Rows are points. A path goes straight from each point to the next, and from the last back to the first. The post is the endless flat space through its rows: a point in 2 columns, a line in 3, a plane in 4, and so on, so that a path can go around it. How many times does the path go around the post? Going back the other way cancels.

Post (2 x 3)
[[17, -27, -30],
[-6, -17, 28]]
Path (9 x 3)
[[28, -6, -24],
[23, -16, 25],
[11, -35, 1],
[-8, -60, 1],
[-21, -38, -24],
[-10, -6, -5],
[20, 8, -23],
[43, -2, 5],
[37, 10, 22]]
Times around: 1

Post (7 x 8)
[[6, 11, 59, -17, -17, -30, -16, 30],
[2, 23, 11, 59, 24, -21, 38, -38],
[15, 17, -19, -18, -1, -1, -25, -19],
[18, 42, -45, -14, 57, 13, 21, -25],
[9, -3, 7, -8, -28, 0, -12, 30],
[-6, -1, -39, 33, 11, 19, -56, 25],
[15, 8, 39, 33, -5, 15, 1, -19]]
Path (29 x 8)
[[-10, -4, -34, -17, 29, -30, -33, -14],
[-40, 9, 43, 4, 12, -15, -18, 22],
[3, 30, 44, 11, -15, 12, -2, 14],
[22, 14, 19, 4, -26, 15, -42, -11],
[29, 8, 4, 5, 8, -7, -22, 40],
[29, 22, 4, 21, 1, 12, 7, -30],
[27, 14, 15, 12, -39, -8, -7, -5],
[39, 12, 2, -5, 14, -9, -18, 15],
[23, -17, -27, -14, 23, 1, -8, 9],
[-9, -18, 7, 12, 23, 24, -24, 9],
[-33, 7, -10, 4, -21, -2, -38, 2],
[0, 26, 10, 21, -5, -11, 15, -11],
[27, 13, -6, 41, -26, 11, -49, -12],
[12, 21, -37, 33, 44, -36, -47, -11],
[19, 2, 49, -14, 50, -14, -2, 10],
[-1, 9, 23, 4, 39, -2, -2, -17],
[-21, 12, 21, 9, 18, -6, 15, 19],
[-36, 32, 7, 14, 0, -22, -55, 13],
[3, -2, -22, 23, -38, 6, -39, 19],
[36, 6, -1, 4, -15, -33, -28, 13],
[11, 10, -7, 19, 31, -5, 15, 16],
[18, 8, -13, -14, 25, 0, -29, 10],
[-9, -19, 14, 22, 12, 3, 6, 2],
[-12, 22, -24, -24, 29, -2, -35, -4],
[-13, 40, 11, 29, 0, -15, 14, -44],
[11, 20, 10, -6, -8, -11, -12, 22],
[16, 3, 9, 60, -16, -21, -12, 8],
[37, 3, 24, 34, -10, 1, -26, 25],
[29, 1, 12, -2, 34, -2, 24, -7]]
Times around: 4

Post (11 x 12)
[[28, -11, 6, -16, -21, -31, 3, 24, -22, 17, -8, 22],
[23, -7, 29, -25, 16, -44, -19, 16, -10, -1, 2, 11],
[36, -18, 10, 2, 16, -32, -30, 9, -33, 8, -13, 23],
[-7, 9, -1, -8, -9, 10, 10, -2, -11, -7, 22, -47],
[-6, 8, 20, 22, 11, -6, 5, -6, 27, -31, 5, -27],
[-3, 12, -7, -13, -2, 16, -1, -5, 1, 3, 29, 6],
[5, 25, -5, 11, 35, -10, 4, 18, 10, -20, 8, -20],
[13, -8, 2, 11, 11, -60, -17, 11, -19, 1, 12, 12],
[-12, 18, -21, -20, 15, 9, 15, -25, 1, -14, -4, -15],
[-17, -3, 3, -15, 7, 7, 11, 5, 7, 23, 1, -26],
[-8, 23, -15, 10, 12, -6, -23, 0, 29, -31, 2, -32]]
Path (13 x 12)
[[6, 0, 10, -15, 9, -5, -12, 13, -41, 6, -1, 0],
[5, 8, 15, -21, -31, -22, -19, -10, -3, -17, -30, -23],
[4, 8, 11, 4, 10, 5, 6, 0, 28, 0, -3, -7],
[33, -4, 1, -1, 5, 31, 13, -5, 11, -14, -11, -5],
[-8, -14, -10, -16, 13, -23, -17, 8, -2, -18, 4, -11],
[24, -26, 22, -14, 12, -24, -19, 9, 21, -2, -19, -1],
[10, 12, 16, -16, 20, -5, -25, 5, 17, 1, 45, 14],
[-2, 24, 13, 1, 6, 3, -10, -17, 1, 6, 5, -8],
[-9, 34, -6, 8, 20, -26, -23, 25, 6, -16, 38, -28],
[-1, 1, 14, -23, 15, -2, 8, 12, -21, -5, 14, 4],
[25, -7, -5, -9, -2, -14, -7, 24, -3, -24, -13, -2],
[10, -8, 8, -29, 6, 8, 27, 1, 7, 5, 3, -3],
[-6, 8, -6, -11, -9, -11, -9, -8, 5, -36, 11, -16]]
Times around: 0

Post (17 x 18)
[[-13, 2, -11, 8, 1, 12, 20, -18, 11, -5, -11, -19, 17, -4, 14, -2, 1, 3],
[-16, 2, -3, -11, 13, 9, -3, -15, -7, 5, -23, -12, -5, -1, 25, -3, 28, -7],
[-21, 13, -60, -25, 11, -5, 5, -19, -7, -7, -17, -8, 1, 3, -8, -3, 24, 31],
[-4, -4, 13, 0, -10, -11, -7, 22, -6, -20, 25, -7, -9, 26, -14, 12, -7, 27],
[-10, -7, 9, 0, -36, -10, 3, 2, -7, 6, 15, -2, 3, 23, -19, 5, 17, 21],
[-8, 0, -5, 16, 6, 22, 2, -12, -19, 31, -1, -18, -12, -16, 16, 15, 6, -8],
[-18, 17, -42, -33, 26, -23, 32, -21, 3, 2, 2, -3, -8, 3, -11, -21, 3, -18],
[3, 10, -36, -23, -33, 10, -18, 26, 25, -13, -3, 11, 21, 44, -5, 3, 7, 13],
[-12, 2, -43, 2, -31, -10, -34, 16, 16, -23, -9, 3, 27, 17, -17, -20, 9, 20],
[5, -8, 11, 5, -5, -14, 24, 4, -9, 7, -13, 7, -16, 3, -8, 21, -5, 12],
[3, -4, 5, -8, -6, 9, 20, 8, -3, -3, 13, -5, -21, -17, -4, 9, 20, -1],
[-10, -8, 20, -9, -2, 12, 14, -5, -36, 1, -3, -13, -2, -16, -6, 22, -2, -6],
[1, 7, 22, 1, -15, 7, 16, 13, -18, 6, 9, 7, -8, 8, 0, -10, -14, 21],
[-5, 0, 16, -11, -25, 6, -2, 7, 8, 8, -1, -15, -21, 0, -14, 10, -11, 15],
[-12, -6, 14, -3, 17, 16, 10, 12, -10, 20, -8, -21, 6, -8, -10, 6, 11, 6],
[2, 0, 22, -3, -9, 5, 2, -4, 7, -8, 16, 29, -8, 19, -28, 9, -7, 15],
[-13, 2, 4, -4, 6, -2, 1, -12, -6, 21, -1, -7, 17, -29, 22, 15, 3, 8]]
Path (15 x 18)
[[-5, 6, 6, -18, 7, -2, 12, 13, 6, -1, -1, 16, 2, 9, -2, 20, -5, 3],
[-2, 17, 6, 4, 1, 3, -11, -8, 10, -10, -3, 2, -8, 12, -3, 12, 20, 12],
[14, 5, -8, -1, -3, 11, 32, -6, -25, -4, -5, -7, -10, 8, -9, 5, -8, 6],
[-1, -17, 11, -18, 1, -2, -3, -11, -4, 17, 16, -2, 10, 7, -8, 13, 5, 16],
[-11, -16, 0, -11, -7, 6, 2, 7, 6, -23, -6, -8, 5, 2, -12, -3, -8, 7],
[-22, -2, -4, -13, -7, 9, 15, -6, -8, 25, 16, -11, -3, -2, 4, -7, 0, 13],
[-25, 8, -12, -13, -15, -7, 16, -2, -6, 16, 0, 16, -1, -2, 7, -8, -4, 3],
[-6, -9, 3, 9, -28, -13, -6, 9, 3, -9, -2, -9, -25, -10, 1, 15, 13, 0],
[-12, 9, 0, -16, 13, 16, 12, 0, -11, -17, -4, -20, 5, 10, -10, 22, -4, 29],
[-4, 11, 6, -4, 16, 9, 3, -9, -7, -12, -3, -10, 9, 29, 7, -15, -19, 4],
[1, -1, -1, -13, -16, 3, -11, 0, -10, 21, -7, 0, -7, 1, -8, 0, -13, 21],
[-4, -18, -12, -3, -12, 12, 24, -10, 0, 8, -11, 7, -18, 7, -8, 4, 17, 23],
[-3, -12, 10, -1, 7, 11, 12, -4, 0, 6, -9, -7, 14, 7, 0, -18, -3, -4],
[-1, -8, 0, -1, 14, 18, 14, -12, -1, 16, 4, 3, -20, -18, 11, 4, 3, 1],
[-22, -8, 9, 3, -15, 5, 16, 13, -21, -13, 2, -13, 1, -14, 3, -8, 18, 25]]
Times around: 2

Post (17 x 18)
[[-15, 4, 13, 14, 5, 16, -50, -2, -15, 0, 7, -23, -10, 0, 10, -1, 5, -19],
[-22, -11, 16, 23, -5, -15, 37, 6, -26, -11, -33, 35, 9, -12, -4, -13, -7, 12],
[18, -14, 17, 12, -13, 15, 57, 29, 4, -25, -8, 4, -2, 4, 13, 1, -36, -24],
[-20, -8, 1, 22, -23, -28, 23, 13, 15, -3, -9, -11, 24, -13, 31, 14, -9, 7],
[-30, -25, 27, -10, -14, -5, 34, 30, 8, 2, -26, 0, -4, 20, -5, 17, 3, 3],
[15, 19, -38, -14, 10, 3, 4, -42, 38, -14, 5, -20, -23, 33, 20, -20, 20, 1],
[-9, -42, 8, -15, 3, -24, 13, 32, -1, -24, -10, 22, 27, -10, 22, -19, -2, -11],
[-23, -13, -18, -14, -26, -13, 21, 14, -10, -4, 9, 26, 11, -12, -16, 20, -35, -8],
[-8, 16, 17, -29, 7, -37, -11, -6, -38, 14, 10, -26, -23, -13, 25, -5, 13, -6],
[60, -3, -27, -14, -5, 12, -9, -53, 7, -12, -11, -13, 2, 45, 23, 35, 21, -10],
[33, 6, -20, -31, -32, 34, -5, -44, 11, 0, -23, -31, 9, 6, 22, -11, 14, 13],
[-5, -6, 33, -9, 21, -2, 27, 3, 11, 2, -8, 4, 35, -10, -5, 13, -25, -1],
[-10, -23, 30, -6, -25, -13, 25, -21, 22, -1, -17, 27, -5, 9, 26, -2, -28, -21],
[48, -5, -41, -9, -7, 15, 7, -51, 26, 25, -3, -30, -22, 6, 9, 9, 49, -35],
[37, -4, -1, -10, -30, 16, 12, -58, 26, -20, 34, -21, 1, 24, 9, 2, 50, 12],
[-5, -9, -3, -14, 13, 9, -7, -3, -27, 37, 22, 8, -14, -5, 51, 8, 9, 21],
[-3, 24, 9, -20, 3, 11, -22, -9, 7, -14, -4, 12, -10, -26, 35, 17, 36, -4]]
Path (12 x 18)
[[-20, 20, 46, -20, 13, 48, -27, -25, 2, -22, -5, -7, -11, 24, 34, 21, -14, 20],
[-19, 4, -5, 2, 21, 8, 21, -5, -10, 16, -39, 3, 16, -13, 49, -3, 3, -3],
[-2, -5, 19, -12, -23, -5, 32, -12, 47, 6, -18, -5, -10, 27, 38, -19, 3, -28],
[-4, 10, 5, 17, 9, -24, -13, 11, -29, 42, 7, -20, -8, 3, -16, -8, -10, 11],
[5, 8, 6, -12, 5, 4, 1, 0, 32, -31, -2, -15, -1, -14, 8, -14, 3, -10],
[17, -28, 11, -25, -17, 6, 0, -23, -6, 1, 3, -16, 15, 15, 15, 19, 14, 17],
[15, -26, 9, 7, 2, -5, 5, -33, -27, -28, -7, 9, -1, -4, 0, -10, -6, 18],
[45, 2, 3, -22, 16, 29, 23, -29, -7, -16, -12, 1, -23, -17, 8, -3, 21, -37],
[9, -18, -9, -22, 0, -27, 27, -16, -12, -29, -5, 20, 26, 16, 4, -17, -19, -13],
[16, 31, -41, 32, 0, 12, -7, 17, 2, -2, -21, -2, 3, 6, 20, 25, 33, -17],
[10, -1, 18, 8, 25, -38, 43, 4, 17, -23, -2, -1, -8, 20, 2, -13, 34, 33],
[-17, 0, -16, 13, 22, -35, -5, -8, -5, 3, 23, 11, -32, -20, 26, 16, -43, -27]]
Times around: 2

Post (17 x 18)
[[0, 9, 0, 1, -15, -2, 7, 6, -4, -12, 10, -17, -36, 19, 5, -13, 15, -9],
[7, -25, 24, 17, 9, 12, 30, -12, 8, -28, -10, -16, 6, 6, -2, 5, -5, 13],
[-13, -30, 0, 20, -13, 9, 6, 6, -5, -24, -8, -12, 0, 12, 9, -4, -9, 6],
[1, 2, 0, -2, -6, -22, 19, -16, -26, -17, -38, -8, -15, -1, 32, 1, -1, 4],
[13, -16, 1, 7, -10, 6, 14, 19, -24, -19, 2, 0, -18, 15, 7, 2, -3, -8],
[-7, 9, -25, 13, 12, 20, 20, 8, 11, 14, 18, -4, 11, -20, -46, -2, 8, -21],
[8, 27, -9, 4, -10, 16, -21, 20, -1, 9, -14, 4, -7, 16, -8, 14, -5, 17],
[-26, 4, -10, -7, -7, 25, 21, -15, -25, -23, 24, -14, 15, -2, -7, 10, -1, -36],
[19, 9, 3, -11, 1, 0, 7, 2, -4, 19, 0, 15, -9, 17, -3, -3, 4, -16],
[-10, 22, -5, -7, 17, -17, 3, -13, -19, 19, 4, -9, 5, -8, 6, 8, -12, 15],
[-15, 6, 5, 13, 21, -14, 19, 6, -30, -1, -9, 5, -7, 10, 3, -2, 21, -3],
[1, 7, 0, 8, -9, -13, 19, -13, -17, 35, 14, 15, 13, -20, -14, 12, -3, 0],
[-4, 17, -10, 12, -7, 2, 26, 19, -1, 5, 1, 0, -6, -4, 8, -14, 5, -12],
[-4, 2, 24, 4, 1, -11, 7, -11, -9, -7, -8, -19, 3, -12, -3, -7, -1, 0],
[-10, 5, 1, -3, 10, -10, 12, 2, 0, -5, 4, 19, 7, -13, -1, 1, 16, 2],
[-1, 13, -19, 30, -10, -21, 3, -11, -19, -13, 10, -13, 5, -10, 28, -4, 10, 0],
[-2, -5, -2, -18, -5, 10, 11, -7, -20, -15, -8, -14, 4, 9, 4, -18, 5, 13]]
Path (29 x 18)
[[-19, 14, -1, 9, 26, 11, 47, -5, -17, 26, 7, -16, -5, -11, -18, 19, -4, 7],
[-30, 8, -16, 17, 8, -6, 18, -11, -35, 14, 17, 0, 9, -16, -1, -18, 13, 7],
[-23, 32, -15, 22, -8, -9, 13, -7, 21, 25, -19, 6, -17, -1, -18, 18, -3, 29],
[-16, -6, 22, 2, -5, -15, 18, 17, -15, 5, 4, 24, -4, -10, -20, 7, 9, -27],
[2, -15, 18, -1, -13, 15, 26, 14, -43, -23, -29, -31, -9, 20, -1, -22, 8, -19],
[-2, 25, 3, 33, 1, -12, 17, -20, 18, 4, 12, -37, 2, -10, 23, 0, 9, -5],
[8, -4, -13, 25, -8, 16, 13, -2, -3, -19, -14, -21, -19, 5, -2, -19, 18, 7],
[-9, -36, 15, 7, -13, 2, 6, -3, 19, -18, -10, 38, 19, 2, 9, -6, 4, 9],
[20, -21, 22, 11, -7, -20, -15, -59, 2, -41, 1, -35, 2, 19, 6, 13, -10, 18],
[-15, 7, 8, 12, -4, 16, -6, -25, 11, -23, 3, -40, 27, 6, -9, -5, -7, 39],
[6, -12, 3, -5, -22, -20, -10, -17, 11, -12, 9, -14, -2, -10, 17, 37, -26, 22],
[6, -15, -26, 2, -7, 7, 56, 16, -60, 26, 5, -11, -23, -11, -9, 9, -2, -14],
[12, -13, -28, -1, -2, 14, 6, -1, -9, -17, 19, 0, -12, 8, 7, 12, 8, 30],
[-9, 12, -13, 17, 7, -2, 22, 1, -28, 5, 7, -17, 4, 2, 25, -20, -5, 8],
[-14, -8, -4, 31, 20, 0, 24, -7, -18, -28, -12, 3, 37, -7, 22, -15, 5, -19],
[-20, -30, -14, 14, 14, 13, 44, -12, -6, 12, 0, -6, 29, 9, -10, -7, -16, 26],
[3, 6, 18, -32, 13, -6, 21, -3, -20, -15, -21, 19, 20, -8, 6, 15, 3, -5],
[2, 7, 7, 0, -29, 20, 19, 4, -9, 7, -15, -16, -3, 4, 2, -5, -3, -18],
[-2, -4, 29, -10, -16, -10, -12, -20, -6, -17, -1, -4, 4, -5, 24, -3, 9, 2],
[-17, -4, -26, 19, 4, -3, 11, 19, -9, 17, 11, 19, -2, -5, 14, 2, -20, 10],
[-15, -25, -2, 7, 8, 0, 4, 2, -1, -28, 23, 31, 32, -15, -13, 0, 1, 23],
[16, 5, -23, -19, 24, 0, 15, -12, 1, 23, 5, 25, 7, 6, -39, 20, 0, -6],
[-27, -6, -2, 1, -19, 2, 18, 15, -36, 3, -19, -13, -12, 8, -19, -4, 20, 5],
[14, -10, -22, 13, -7, -9, 2, -18, -12, -11, -16, -45, -22, 1, 18, -25, 15, -2],
[2, -1, -6, -7, 6, 7, -4, -12, -29, 0, -16, -24, -11, 7, 6, -20, 5, 3],
[1, -17, -29, 20, 25, -1, -1, -39, 18, -21, 8, -11, 20, 2, 18, -11, -15, 1],
[-35, -1, 2, 25, -5, 1, -2, 13, -32, -4, 40, -25, -12, 22, -14, 7, -26, -12],
[31, -11, -15, 23, -2, -3, 44, 36, 0, -9, -19, 5, 6, -15, 12, -15, 2, 11],
[-10, 12, -11, -10, -15, -8, -3, -12, -8, -8, 26, -12, -24, 1, -8, 7, 27, -4]]
Times around: 5

Post (17 x 18)
[[-5, 16, -38, 22, -14, 19, 19, 9, -51, -18, 39, 22, -17, 18, -4, -25, 8, 18],
[-30, 28, 32, -11, 31, 10, 17, 23, 19, -15, -18, -20, -29, -8, -8, -9, 31, -1],
[-1, 8, -15, 29, -21, 9, -2, -12, -23, 15, -8, 1, 15, -16, 4, -15, 9, 5],
[1, -8, 11, -47, -11, 12, -13, -9, -23, 17, 2, -18, 23, 9, -22, -7, 4, -14],
[0, 3, -7, 3, -10, -18, -4, 2, -12, 1, -10, -6, -14, -20, -7, -1, -14, 13],
[18, -8, 7, 23, -45, -16, -14, 5, 4, 18, -16, 6, -8, 2, -26, -15, -3, -14],
[-23, 32, -19, -19, 40, 14, -15, 17, -2, -11, -18, -20, 22, 21, -28, -38, 13, -3],
[23, 24, -7, 16, 8, -23, -59, -15, -13, 6, -17, 28, 28, 3, -42, -8, -10, 2],
[32, -9, -1, -15, -32, 16, -26, -9, -13, -17, -8, 0, 18, 14, -14, -8, -42, -3],
[8, -21, 35, -4, -22, -8, 4, 3, 31, 26, 1, 3, -9, 1, -4, -26, -32, -11],
[-21, 21, -5, 20, -10, 3, 1, 6, -35, 12, 2, -29, 14, 7, 26, -21, 13, -17],
[-31, -6, 12, -25, 15, 5, 28, 15, -56, -3, -28, 0, 6, 2, 13, 12, -5, -6],
[23, -2, -2, -10, -5, -1, 8, 0, 8, 5, 15, 11, 24, 6, -40, 0, -24, -38],
[3, -4, -26, 11, 6, 39, 20, 39, -19, 22, 26, -12, -13, -12, 2, 6, 35, -29],
[-19, -35, -4, 15, -5, -21, -9, -25, -18, 33, -34, -17, 5, 2, 4, 23, 3, -9],
[0, 1, -14, -19, -47, 6, -12, 25, 6, -8, 14, 12, -16, -3, 25, 5, 21, 4],
[-20, -10, 8, 26, -5, -3, 10, 20, 13, -1, 37, -3, -1, -14, -28, -16, 15, 35]]
Path (26 x 18)
[[-7, 21, -14, 7, -9, -7, -20, 18, -60, 1, -2, 19, 1, -14, -2, -8, -17, -14],
[8, 12, -9, 10, -14, 21, 1, 1, 15, -2, -4, -2, -1, -23, 3, -8, -23, 0],
[-28, -2, 26, -6, -33, 20, 11, 13, -7, -6, -22, -20, -7, 8, -7, 13, 32, 12],
[21, -20, -1, -5, -19, -12, -2, -6, 6, 34, -10, -26, 9, 24, -2, 6, 3, -29],
[3, -1, 16, 23, 9, 1, -9, 37, -28, -3, 11, 6, 28, -5, -10, -6, 6, -3],
[3, 2, -9, 32, 0, 0, -18, 8, -40, -7, -31, -7, -8, -18, 2, 15, 17, 18],
[4, 44, 28, -43, 36, 3, 7, -2, 3, 14, 2, 11, 1, -15, -13, -2, 15, 5],
[5, 15, 6, 9, 23, 3, 4, 8, 2, -5, -6, -19, 17, -2, -9, -12, 4, 13],
[26, 14, 14, 7, -21, -2, -22, 16, -24, 5, 22, 1, 3, -19, -42, -13, 32, -4],
[-19, -5, -21, 23, 1, -8, -9, -18, -38, -1, 15, -43, 10, -21, 26, 8, -13, 4],
[-18, 1, 12, 0, -24, 26, 26, 21, 28, -12, -2, 23, 30, -4, 2, -20, -16, -14],
[-3, 1, -14, -20, -8, 23, 13, 24, -4, 29, 5, 10, 25, 7, -36, -5, -16, -20],
[-4, 27, 38, 16, 4, 0, -39, 39, -20, 10, 0, 18, 5, -32, -11, 16, 13, -19],
[-6, 15, -14, 10, 2, 21, 6, 20, -3, 3, 40, -22, -4, -19, 1, -19, 16, -11],
[0, 11, -11, 13, -7, 33, -13, 1, 8, 2, -20, 7, -26, -23, 7, 11, -4, -22],
[-8, 20, -9, 10, -24, -1, -48, -6, -23, 24, 3, -4, 25, 14, 5, -2, 1, 9],
[4, 38, 11, -11, 26, 4, -2, -8, -25, -9, 10, -20, 7, 9, 8, 0, -32, -8],
[31, -9, -41, 13, -11, 28, -2, 2, -32, 11, -19, -24, 10, 18, -17, -40, -12, 11],
[10, -7, 7, -23, -11, 6, 16, 18, 12, 16, -32, 14, -17, -24, -45, -2, 52, -15],
[-14, 21, 4, 12, -11, 0, -6, -13, -35, 55, -41, -2, 23, -21, 8, -22, 43, 10],
[15, 13, -12, 19, -6, 32, 21, 24, -4, 1, 14, -9, 3, -19, -2, 6, 5, -5],
[37, 3, -17, 11, -3, 18, -29, 22, -17, 9, -23, -11, -9, 11, -16, -7, 21, -7],
[-11, -21, -3, -2, -14, 28, 20, -13, 4, -39, 18, -1, 8, 31, 4, -8, 8, 13],
[38, -25, -7, 7, -41, 9, -9, 0, -12, 6, -7, -1, 5, 4, -23, 24, 8, -19],
[15, 4, -5, 1, 8, 28, 8, 29, 24, -7, 21, 0, 5, 12, -26, 9, -7, -10],
[1, 15, 33, -1, -24, 11, 5, 22, 6, 4, 10, 2, -30, -17, 14, -8, -20, 1]]
Times around: 1
